Each row is a point. The ring and each string are closed loops that go straight from each point to the next, and from the last back to the first. Before rounding, they use only three directions, however many columns there are. Count how often each string passes through the ring. Passing back the other way cancels.

Ring:
[[ -1  19   6  28]
 [ -9  15  -7  27]
 [-18   6 -15  19]
 [-26 -13 -16   0]
 [-26 -29  -7 -12]
 [-22 -37   4 -17]
 [-10 -37  20 -15]
 [  0 -23  30  -5]
 [  5  -7  32   5]
 [  6  14  21  21]]
String:
[[-30 -58  -9 -20]
 [-30 -25  -4 -23]
 [-26  -8   0 -18]
 [-18 -15  -2  -1]
 [-18 -11  -1  -1]
 [-20  -1   0  -5]
 [-30  -4 -15  -9]
 [-37 -30 -34   1]
 [-25 -33 -20   7]
 [-16 -22  -4   7]
 [-24 -37 -17   4]
 [-36 -45 -24 -12]
 [-32 -20  -6 -25]
 [-25  -8   6 -24]
 [-31 -54  -3 -29]
 [-23 -59   0 -17]
 [-14 -36   3   0]
 [-13 -18   9  -4]
 [-13 -24  10  -6]
 [-13 -52   5  -2]
 [-15 -60   9 -12]
 [-14 -41   7  -5]
 [-13  -5  12  -7]
 [-17  -5  15 -21]
 [-30 -54   1 -32]]
Times through: 1

Ring:
[[ 24 -10  40  25   3 -15]
 [ 25   8  35  29  12   1]
 [ 13  17  26  21  13  12]
 [-25  20  11   4   6  22]
 [-43  13   8   0  -2  21]
 [-38  -3  16   2  -8   5]
 [ -2 -14  31  12  -5 -13]]
String (24 x 6):
[[ -9   6  18   1   4   5]
 [-24   8  18  12   0  13]
 [-15   7  20   9   2   9]
 [-14  12  11  -8   6  11]
 [-32  24   2 -11   7  26]
 [-46  30   1   2   5  38]
 [-35  31   5   7   8  36]
 [  2  28  12   2  17  22]
 [-19  26  15  20   9  29]
 [-20  15  20  23   4  20]
 [-15  22  20  28   8  25]
 [ 22  28  24  24  21  20]
 [ 40  22  28  15  23   7]
 [ 18  23  25  22  18  16]
 [-15  23  20  29   8  26]
 [-22  12  21  23   1  17]
 [ -1  10  22  12   7   8]
 [-33  20  15  21   2  28]
 [-39  23  10  16   3  31]
 [-21  12  17  12   3  16]
 [-35  13  15  15  -1  21]
 [-60  19   5  10  -4  33]
 [-60  20  -1  -7  -3  31]
 [-36  14   5 -12   1  18]]
Times through: 0

Ring (8 x 8):
[[ -6  27  20  18  24   1  -7  -2]
 [-12  31  17  10  38   1 -14  10]
 [-19  22   0  -3  37   1 -10  29]
 [-21   7 -13  -9  23  -1  -3  38]
 [-20 -19 -19  -9  -1  -4   4  41]
 [-12 -32 -12   3 -21  -5  10  25]
 [ -7 -22  -4  11 -22  -4  11  10]
 [ -2   9  12  20  -2  -1   6  -8]]
String:
[[ -4   2 -12   8 -17   0  21   1]
 [ -4 -35 -19   9 -46  -5  27   8]
 [-14 -60 -11   5 -38  -9   9  31]
 [-18 -53  -4   3 -19  -9  -4  39]
 [-16 -23  -1   4  -2  -5  -4  29]
 [-11  -1  -7   4   0  -1   7  17]
 [ -8 -12 -27  -1 -26  -1  27  14]
 [-12 -46 -19   2 -36  -7  16  27]
 [-14 -55  -3   8 -29  -9   2  30]
 [-12 -33   4  11 -13  -7  -2  22]
 [-12 -18   7  11  -2  -5  -4  19]
 [ -9 -25  16  19  -9  -6  -6  11]
 [  5   5  10  26 -20  -1  17 -22]
 [  7  30   0  22 -14   4  27 -29]
 [ -2  22  -3  12  -1   2  16  -7]
 [-10   6   2   8   7  -1   2  12]
 [-10  -4  17  16  10  -4 -10  11]
 [ -5  -4  27  26   4  -4  -9  -3]
 [  6  14  10  26 -16   1  17 -25]
 [  2  10  -3  17 -17   1  22 -13]
 [ -3   6  -8  10 -12   0  18  -1]]
Times through: 0

Ring:
[[ 38   8  31 -23   7  -5  45 -28  -1  -4  14]
 [ 24   9  24  -7 -14  15  21  -4 -10 -21   8]
 [  8   4  10  11 -22  24   0  20 -12 -19   0]
 [ -3  -7  -3  23 -17  21  -9  37  -8  -2  -6]
 [  1  -1  -5  22  -2   1   1  26   9   8 -10]
 [ 12   9   2  12   9 -13  15   8  20   9  -9]
 [ 34  10  24 -16  13 -15  43 -25  10   3   8]]
String (27 x 11):
[[-10  -6  -9  32 -23  26 -20  48  -9  -6 -11]
 [-10  -4 -11  34 -18  20 -19  47  -3  -2 -13]
 [  5   5   1  18  -8   7   1  22   5  -4  -8]
 [  9  -1   5  11  -5   7   9  16   0   1  -2]
 [ 11  -4   6   8  -3   6  12  13  -2   4   1]
 [ 13   6   7   9  -2   1  12  10   7  -2  -4]
 [  7  11  -3  20   4 -10   7  17  22   6 -14]
 [  9  14  -5  20  14 -23  13  11  32  14 -17]
 [ 17  14   2  10  17 -24  22   0  30  14 -11]
 [ 23  24   6   6  19 -30  28  -9  36   7 -12]
 [ 30  23  13  -3  21 -32  37 -20  33   7  -6]
 [ 36  15  22 -15  23 -28  48 -30  22  10   4]
 [ 35   4  25 -20  16 -14  47 -27   6   9  12]
 [ 21   5  16  -3   0   0  24  -3   2  -2   4]
 [ 26  13  19  -6   2  -5  29 -11   8  -7   3]
 [ 22   5  17  -4  -1   2  24  -4  -1  -4   5]
 [ 27   2  23 -12   0   4  31 -11  -6  -4  11]
 [ 27  11  22  -8  -3   2  27 -10   0 -11   6]
 [ 30  15  27 -12  -7   5  29 -14  -2 -19   7]
 [ 33  15  34 -17 -15  15  30 -17 -13 -29  13]
 [ 25   8  27 -10 -18  20  21  -5 -16 -25  11]
 [ 18   1  18  -2 -11  16  17   4 -12 -11   7]
 [ 15   7  14   4 -12  13  11   9  -5 -13   1]
 [ 10  12  10  13 -20  17   1  18  -3 -22  -5]
 [ -2   5   3  23 -32  33 -16  37 -14 -26  -7]
 [  2   5   3  20 -21  20  -6  29  -5 -15  -7]
 [  4   4   3  18 -15  15  -2  25  -2 -10  -6]]
Times through: 2
String:
[[ 15  15  -1  13  18 -27  20   2  33  15 -14]
 [ 20  26   3  11  20 -34  25  -6  41   9 -16]
 [ 26  23  10   1  19 -30  33 -15  33   7  -9]
 [ 34  10  20 -14  22 -24  46 -26  18  12   5]
 [ 30   2  22 -14  10  -7  38 -17   2   6  10]
 [ 24   2  18  -7   2   1  28  -7  -2   0   7]
 [ 42   2  36 -31  10  -5  53 -35  -7   1  22]
 [ 50   8  45 -40   7  -2  60 -46 -11 -10  26]
 [ 39  15  35 -23  -3   2  41 -28  -5 -19  14]
 [ 25  13  22  -6  -6   5  24  -8   0 -15   4]
 [ 20   2  17  -2  -5   8  20   0  -5  -6   6]
 [ 27   3  28 -13 -13  17  26  -8 -17 -17  14]
 [ 29  14  32 -13 -20  21  24 -10 -16 -33  12]
 [ 27  17  28  -9 -18  17  21  -8 -10 -31   7]
 [ 29  18  30 -11 -17  15  23 -11  -9 -31   8]
 [ 34   8  36 -21 -14  17  33 -19 -19 -25  17]
 [ 30   0  29 -18  -6  12  33 -14 -16 -10  16]
 [ 26   4  22 -10  -3   6  28  -9  -6  -7  10]
 [ 25  10  20  -6  -1   0  27  -8   2  -8   4]
 [ 39  15  31 -21   8 -10  45 -30   5  -8  11]
 [ 25  11  18  -5   3  -5  28  -9   6  -4   3]
 [ 22   4  16  -3   2  -1  25  -4   2   0   4]
 [ 30   3  20 -13  16 -14  40 -19   8  12   8]
 [ 28  19  11  -2  23 -31  37 -18  32  12  -6]
 [ 20  24   3  10  18 -30  24  -5  38   7 -15]
 [ 15  18  -1  15  18 -28  19   3  36  13 -16]
 [ 12   3   1  11  13 -15  18   7  18  17  -7]
 [ 15   1   8   5   3  -2  18   6   5   6   0]
 [ 15   3   8   6   2  -1  17   6   6   4  -1]
 [ 13   3   2  10  12 -13  18   7  17  16  -6]]
Times through: 1

Ring:
[[ -5  -2  -2  -2   2   2  -7  -1   3   1   5   8]
 [ -1  -2 -26   0  13   9   7 -11  14   3  -1   3]
 [ -3  -2 -36   0  14   6  17 -13  19   3  -8   0]
 [-10   3  -5  -2  -3  -7   3   1   5   3  -9   3]
 [-14   4  20  -3 -15 -15 -11  12  -6   2  -5   7]
 [-16   2  41  -6 -23 -18 -24  20 -14  -2   4  12]
 [-12  -1  28  -6 -14 -10 -20  13  -9  -2   8  12]]
String, 24 rows:
[[ -5  -6 -35  -3  12   3  19 -10  21  -1  -6   2]
 [ -2  -4 -54  -1  21   9  30 -19  29   3 -13  -3]
 [ -3   4 -37   3  14   5  16 -14  17   8 -15  -3]
 [ -7   3  -5   0   0  -3  -1  -1   4   5  -6   4]
 [ -9   0  -5  -3  -2  -6   2   1   6   1  -5   5]
 [-12  -2  -6  -5  -6 -11   8   4   8  -2  -8   4]
 [-14   7  18  -1 -15 -15 -10  10  -6   4  -9   5]
 [-12   8  24   0 -14 -12 -18  10 -10   6  -4   6]
 [-11  -1   6  -4  -7  -8  -4   6   2  -1  -1   7]
 [-16  -2  23  -8 -18 -18  -9  16  -4  -5   0  10]
 [-19   4  53  -7 -30 -25 -29  26 -20  -2   3  13]
 [-18   5  60  -6 -32 -24 -35  27 -24  -1   6  14]
 [-13   4  33  -3 -17 -13 -23  15 -13   1   4  11]
 [-10   0   9  -4  -7  -7  -8   6  -1   0   1   8]
 [-14  -6  24  -9 -15 -13 -13  14  -4  -7   9  13]
 [-12  -3  35  -7 -16 -10 -24  15 -11  -5  14  15]
 [ -7   2  24  -2  -8  -3 -24   8 -10   2  10  11]
 [ -6   2   9  -1  -2  -1 -13   2  -2   3   5   8]
 [ -8  -3  -3  -4  -1  -3  -1   1   5  -1   1   7]
 [ -2  -6 -23  -3  12   8   6  -9  14  -1   4   6]
 [  2   0 -27   2  17  13   3 -14  12   6   1   3]
 [ -2   2 -16   1   9   6   0  -8   8   6  -2   3]
 [ -2   2 -19   1  10   6   2  -9   9   6  -4   2]
 [ -7  -1  -9  -2   2  -1   2  -2   8   1  -2   5]]
Times through: 5
